Rows are points. Examples show where two turns around zero, p and q, send a point. Write where each new point lands after one turn and then the other. Backwards means that the second turn is done in reverse. Each puzzle has new turns, and all numbers are rounded.

Turn p:
[ 20 -11] => [ -6 -22]
[-24  55] => [48 37]
[  5 -45] => [-42 -16]
Turn q:
[ 49 -19] => [ 37 -37]
[ 10 -25] => [ -1 -27]
[-9 46] => [11 46]
[-53 -31] => [-61  -7]
[ 3 30] => [15 26]
Where do these land?
q, then p: [-19  44] => [47 11]
q, then p: [  0 -36] => [-35   6]
q, then p: [ 28 -59] => [-63 -17]
q, then p: [ 8 45] => [ 43 -16]
q, then p: [-17   6] => [ 9 16]

Turn p:
[-23 -35 -13   3] => [-14   1  41  -7]
[-27 -32  -7 -41] => [-15  35  30 -33]
[64 -6 24 15] => [ 65 -22 -15   4]
[44 22 -7 17] => [ 24 -35 -31   0]
[  2  68 -19  21] => [-30 -29 -57  20]
[-30   3 -28 -18] => [-39   7   5 -20]
[-29 -20  50   2] => [10 42 26 34]
Turn q:
[-27 -40  -4  29] => [ -7 -35 -21  39]
[ 52 -21 -46  20] => [ 32 -54  -5 -40]
[ 46   0 -33  18] => [ 34 -29  -6 -38]
[-27   3  -9 -27] => [-38  10  -4  -3]
[ -3  -7  23 -41] => [-26  13  38   4]
[-18  55  35 -28] => [-11  72  10  -1]
[-23  10  34  29] => [ 15  24 -13  41]
Where do these land?
q, then p: [-21  21 -76 -40] => [-61  43  13 -50]
p, then q: [-14 -32  15   7] => [23 22 13 18]
q, then p: [ 71 -36  23 -46] => [64 65 10 22]
q, then p: [-21  14 -13  29] => [-17 -32  -3 -18]
p, then q: [ 8  7 24 18] => [ 27 -13 -11  -3]
p, then q: [-3 -7 -2 22] => [ 9 -9  2 20]
q, then p backwards: [-20  33  29  10] => [-15  10  43 -17]

Turn p:
[  6   5  25 -10   5  33] => [ 19  23  18 -16  12  16]
[-11 -53  -1  -2  46  16] => [ -5 -37  15   6  42  44]
[-28  22 -14   5  -8   0] => [-25   5   6 -12   1 -28]
[  6 -20   5 -10 -30 -54] => [  0 -20   0  41 -48  -5]
[-8 13 19  6  7 31] => [  3  27  14 -13  22   4]
[ 16  21  -3  -6 -19 -76] => [ 17 -19 -19  41 -44 -47]
[  5 -19   7  28   4   1] => [ -9   7 -12  21  13  19]
[ 10   8 -19  -4  10  16] => [  4  -5 -14 -24   9   1]
[  3  23 -18  -7 -15  34] => [ -5  18  -7 -43  -5  -3]
Turn q:
[ 35 -26  -8  16  16  22] => [ -4 -37 -10 -25  13  25]
[-10  -3 -22 -16  -2 -29] => [ 20   8  15   3  19 -25]
[ 36 -16  23  10  42   0] => [-26 -10   9 -17  30  43]
[  4  42  18 -11 -24 -37] => [ -7  27  49  12 -25 -14]
[-16  36   6  16 -10 -20] => [-10   7  21  36 -18 -12]
[-30  -1 -18 -18 -10  33] => [ 31   9 -38   5 -15  -7]
[-19 -32   2   4 -13  30] => [ -5  -5 -46 -14  -5 -11]
Where do these land?
q, then p backwards: [ -5 -33 -20  17 -26  43] => [ 31   8 -53  -8   3 -20]
q, then p: [ 12  22  12   8 -10 -17] => [-4 23 20 16 -5 -1]
q, then p: [ -6  11 -16  10  36 -20] => [  5  10 -11  15  40  11]
p, then q: [-22 -20  32   5   7 -18] => [-42  -9 -10  14  -2  10]
q, then p: [ 15  -4  34 -11  32  32] => [-10  10  12 -55  15   5]
q, then p: [ 33  -2 -23   9 -31 -23] => [ 19 -10  25  34 -22  20]
q, then p backwards: [-10  10   6  12 -24 -27] => [-28  16   6  -1 -13 -20]
q, then p backwards: [-15  17 -26 -49  16  31] => [60  7 31 -5  4 10]

Turn p:
[-42  20   8   6  33 -18  -4  -2  30] => [-34 -23  -5 -19 -31  19   7  25  24]
[ 65 -54  23 -17 -10   7 -16 -35   4] => [ 47   1 -17 -21   4 -63 -25 -45  -8]
[-10  18 -36  31  14  10  25   3 -20] => [-12   3 -27  30  27  24  22  21   2]
[-22  45 -13  30 -14  58  26  -5 -28] => [ 8 -6 20 38 52 15 40 42 20]
[ 27 -15   2 -27  -4  -9   8 -49  -5] => [  2  13 -14 -13  -1 -57  12 -14  -9]
[-19 -19 -23  15 -34 -12  -8  16   7] => [-11  26   8   1   8  31  -5 -32  15]
[  2 -20   2  22  -1 -11 -17  20  13] => [  3  -8  -7  -1  -6  22 -25 -23  10]
[ -6  34  27 -16  14 -53 -30  21  18] => [-40 -16  21   0 -54   1 -37  11  -9]
[  1 -30  11  -4 -19   7  35  -9 -45] => [ 15  -3   5   7  25  -8  40 -33 -33]
[-13  22   9 -38  39 -14 -48  14  17] => [-25 -10  11 -40 -27   0 -42  40 -12]
[ 17   0  -9  -2 -18  36  29  26   8] => [47 21  6 19  4 16 12  9  0]
Turn q:
[-38  46 -16 -14 -31   1 -23 -20   4] => [-23  11 -30  19 -25   1  54  14  17]
[ -6   0 -34  59 -14  10  10  38  16] => [ 13 -27  23  38  28  31  16  28 -33]
[ 14 -17   7  -1  34  13  15 -22 -51] => [ -3  44 -10 -15  16 -19 -41  -7 -24]
[ 14  23  -8 -12  33 -13 -23 -12  17] => [-27 -29 -30   0   1 -19 -10 -10   7]
[ 32  -6  28  20   9 -24  23  -5 -30] => [ 26  11  19   1   5 -45 -27  -8 -19]
[  0  -2 -50  21   1 -45   5  -8   6] => [-26 -15  16  54  -2  -1   1 -25 -19]
[ -5  10  17 -76 -11  47   2 -21  27] => [  0  17 -38 -55   3  21  28 -25  55]
[-48   5  40  21   9  14  20  25  -2] => [10 17 23 -1 16  0 -5 60 29]
[ 22 -24   2 -27  -1   1  -2  29 -13] => [ -4  -5  24 -41  -3   6  -6 -16 -15]
[ 17 -36  14  10 -29  -4 -27  -4  26] => [ 35 -24   3  -2 -38  25 -11 -11  -1]
Where do these land?
q, then p backwards: [ 30  33  21  33 -17  42 -34 -32  10] => [ 42 -23  -9   4  57  22  40  -3   8]
p, then q: [  9 -34 -20  -6 -18  27  38  36  26] => [ 29  -6 -38 -15  38 -17  28 -26 -22]
q, then p: [-18   9  29  19 -10  -9  21 -28  37] => [ 20   3 -26  22 -26   3 -25 -10  37]
p, then q: [ -8  26  30  21  38 -23  -8  18  21] => [ 19  -1  22  -4 -28  55   5   9  -9]
p, then q backwards: [ 26 -30   6  10  12 -15  38   7   2] => [ 30   6 -11   8 -29   5 -19 -35   7]
q, then p backwards: [ 17  15 -37 -10   0  28  -9 -38  19] => [  4 -36 -26  37  16 -18  24  -3 -12]
q, then p: [-12  45   1  37 -40  33 -14  14  -4] => [ 31  14 -21  46  -3  36  17   1 -36]
q, then p backwards: [-33 -25   4 -11  21  -1  10  -9 -16] => [ -5  16 -28  -5 -19 -11 -28  10  17]
q, then p: [ -4 -29 -20 -38   2 -32 -40  31 -21] => [-11  -1  62 -33  16  -4  31 -20  -3]
p, then q backwards: [ 20 -17 -38 -13   7 -28 -18 -10 -41] => [ 21   8 -31  -1  38  13   2 -20 -43]
p, then q: [-27   7  24 -42   5 -23  17  11 -33] => [  7  57  30 -19  -7 -16   6  14   1]

Turn p:
[-10  -6   0  16   3  -5  18  32 -30  -6 -11  41] => [-15   1  17 -19 -25  35  29  17  14  16   6 -14]
[-35  -5 -32 -39 -27 -15   0 -35 -36 -29 -39 -44] => [ 22   3 -54 -10  47  25  15 -20 -47  44   3  19]
[ 13  42  32  20   4   5   4  43  46  -7  17 -19] => [ 43 -22  25 -17 -36 -36 -34  13  15 -21  11  -8]
[-24  -1   1 -27  24  -1 -49 -17 -53 -19 -12  11] => [-28  -6 -23  -8   1 -12  50 -24  -2  40 -10  40]
[  3 -12  -8  47  17  13   1  -5  -3 -22  27   6] => [-22  12 -21   7 -32 -18   4   3   8  -5   7 -39]
[ 33  50  10  41 -10   4  18   5  23  47  29   8] => [ 39  20  52  27 -20 -22   1   7  12 -47  -5 -29]
[ 18   9   7   6  19  39  27  35  20  39  31 -19] => [ 26   7  24  23 -28   4 -43 -18  48 -17  -6 -12]
[-11 -20 -31 -36 -26 -44 -12  -3  12   6  17 -20] => [ -3   1   0 -17  53  -4 -24   0 -24  22 -40  -7]
[ -9 -18   0  14 -24  33 -26   2   6   3 -16  27] => [-33   1  14 -18   4   6   9 -29  -1 -18  33  -4]
[-18 -45  -5 -20  15 -40 -35 -29 -38 -10 -67 -31] => [-21  34 -56 -27  49   6  23  17 -11  36  10  59]
[72 16 10 12 -1 28 23 19 24 -3 26 29] => [  7 -41  21  26 -13  -2  -1  16  44 -55   1 -36]
[-33 -30  27 -39 -22 -29  10 -44 -11  -6  -4 -23] => [ -8   7 -34  -7  16  25 -13  -1 -56   0 -33  41]
[  1  18 -11   4  28  12  20  -5  41   6   1  33] => [-10 -15  34  41 -14  -7 -16  18   0   4  24  -9]
Turn q:
[-12  56  36   5  -4  10 -19 -25  38  16  12 -32] => [-25   0  42 -19  -6  35  49  -7  18 -36  22  10]
[-13 -11  -2   8  17 -33  35  16 -24  -9  -6 -12] => [ 37 -23 -27 -14  24   6   2  15 -12  12 -12  -5]
[  6 -16  11  18   0 -28 -13  13  -3 -41 -35  16] => [ 28 -11  -9 -31 -28 -30  -5 -11   0  16 -26  19]
[ 39   4  63 -65  24  10   6 -21  18  28  49   1] => [-58  48   2   8  48 -30  65   4 -16 -29  -4 -11]
[-15 -14 -34  38  22  11  15 -20  18 -31 -17  25] => [  7 -13  -4  -7  -3  11 -56   7  19 -11 -32  37]
[-21 -18  -8  20 -25   6  37  45  10 -22 -23  18] => [ 54 -26  16  18 -11 -25 -27  30  -9  -1  -5  13]
[-25  32  54 -76  -3   4 -18 -32 -16  17  55  13] => [-49  74  25 -13  26  14  59  31 -26  20  20  -6]
[  4 -33 -18   3  -3  21  11  -9 -23   2 -54 -10] => [ 20  -2 -54  22 -25  -7 -21   4  17  -2  15  14]
[  6 -24 -27   8   5  18  -6  40 -16 -41  -1 -24] => [  2 -36 -19  10 -38  -9 -21  23 -11   6 -26 -30]
[ 40  11 -37   2 -15  -2  26   2 -30 -16 -12   9] => [-10 -37 -25  20   3 -10 -23 -15 -30  24  11  19]
[  8  11  27  14 -26   7 -34 -26   8  43  41   1] => [-35  23  37 -18  15  -3   8 -21  24  -7  43 -24]
[-25  20  26  24  -6  -7 -32 -30  17  44  50 -25] => [-24  16  42 -34  24  34  19  -9  39 -14  30 -34]
[  6 -21 -45 -28  -9 -24   2   7  16  -3 -19   0] => [ 15  -6 -10  43  -2  -1  -1 -16  12  34 -28   5]
[  3   2 -46  29  23   6  -9  41 -13  14 -41  20] => [ 40  -9 -16  16 -26  15 -49 -37 -25 -13 -10  -9]
Where do these land?
p, then q: [ -8 -19   3  -2  20 -20   8 -34 -24  14   4  40] => [ 43  -3   9  -7  -6  18 -21  24 -17 -18  26  15]
p, then q: [-34   6 -26 -42  65   2  28 -19  -7 -34 -15  11] => [ 31  17  12  14  23   1 -60 -22  20 -18  44 -42]
p, then q: [-10  -6 -13 -12 -33  13 -17  15 -10 -37  44  18] => [  6  11 -46  16  -2  10  19  24  45  18   8   2]
p, then q: [  3  17   6  45  15  -9 -41 -12   0 -11  -6  27] => [ 27 -21  19  -9  40   4  24  22 -13  30  -1   1]
p, then q: [-42  36  -1 -10 -37 -33 -10 -13   8  -5  22  14] => [ 12  14 -56 -21   7 -14  21   2 -20  17  36  -4]
q, then p backwards: [ 28  17 -12 -10 -21  25  -4  18 -62  20 -24 -25] => [-27   6 -10  26   4  41  19 -34   8 -56 -16  -1]
q, then p backwards: [ 25   7  31   2   6 -11 -31  29  33  47 -37   2] => [  9  40   9  31 -31  46 -24 -12 -23  27  19 -11]
q, then p: [ 23  16 -26 -36  -3 -13   4  21  21 -42  16 -10] => [ -9  49  -2 -18  -8  46   8  12  -3  -5  23  16]
p, then q: [ 29 -34  22  11 -23  -7  31  14 -24  12 -14 -25] => [-27 -13   8  36 -41   5  -4   6 -25 -16 -26  19]
q, then p: [ -1 -33 -67  48 -15   9   7  -9  17   4 -44  30] => [-54   6  15 -11  38 -64  16  -4   0 -41  24  -6]
p, then q backwards: [ 18 -34  -8   4   0   7  10 -30 -17 -10  16 -14] => [ 17 -19 -15 -19  38  13   2 -10 -10  13  -2 -16]
q, then p backwards: [-51  -2 -12  14  31 -23   4  27  29  48  11 -18] => [ 36  14 -26  -2 -47   2  47  23 -16  36   4  -9]
q, then p backwards: [-53 -43   2  -3   1   9   3  13  -7 -15  -2 -34] => [ 32   6  -3  24  23 -31  44  29 -11 -15   3 -11]
p, then q: [ 30  21  51  17  -2  60 -14 -41  17  22  -9 -36] => [-44 -34  27 -42   4 -21 -34  -8   3  44 -30  42]
q, then p: [ 42  49  50 -25  -4  -9  21  22  26 -12  38  19] => [ -2   7 -25  -2 -53  48  23  42 -17  23 -32  32]
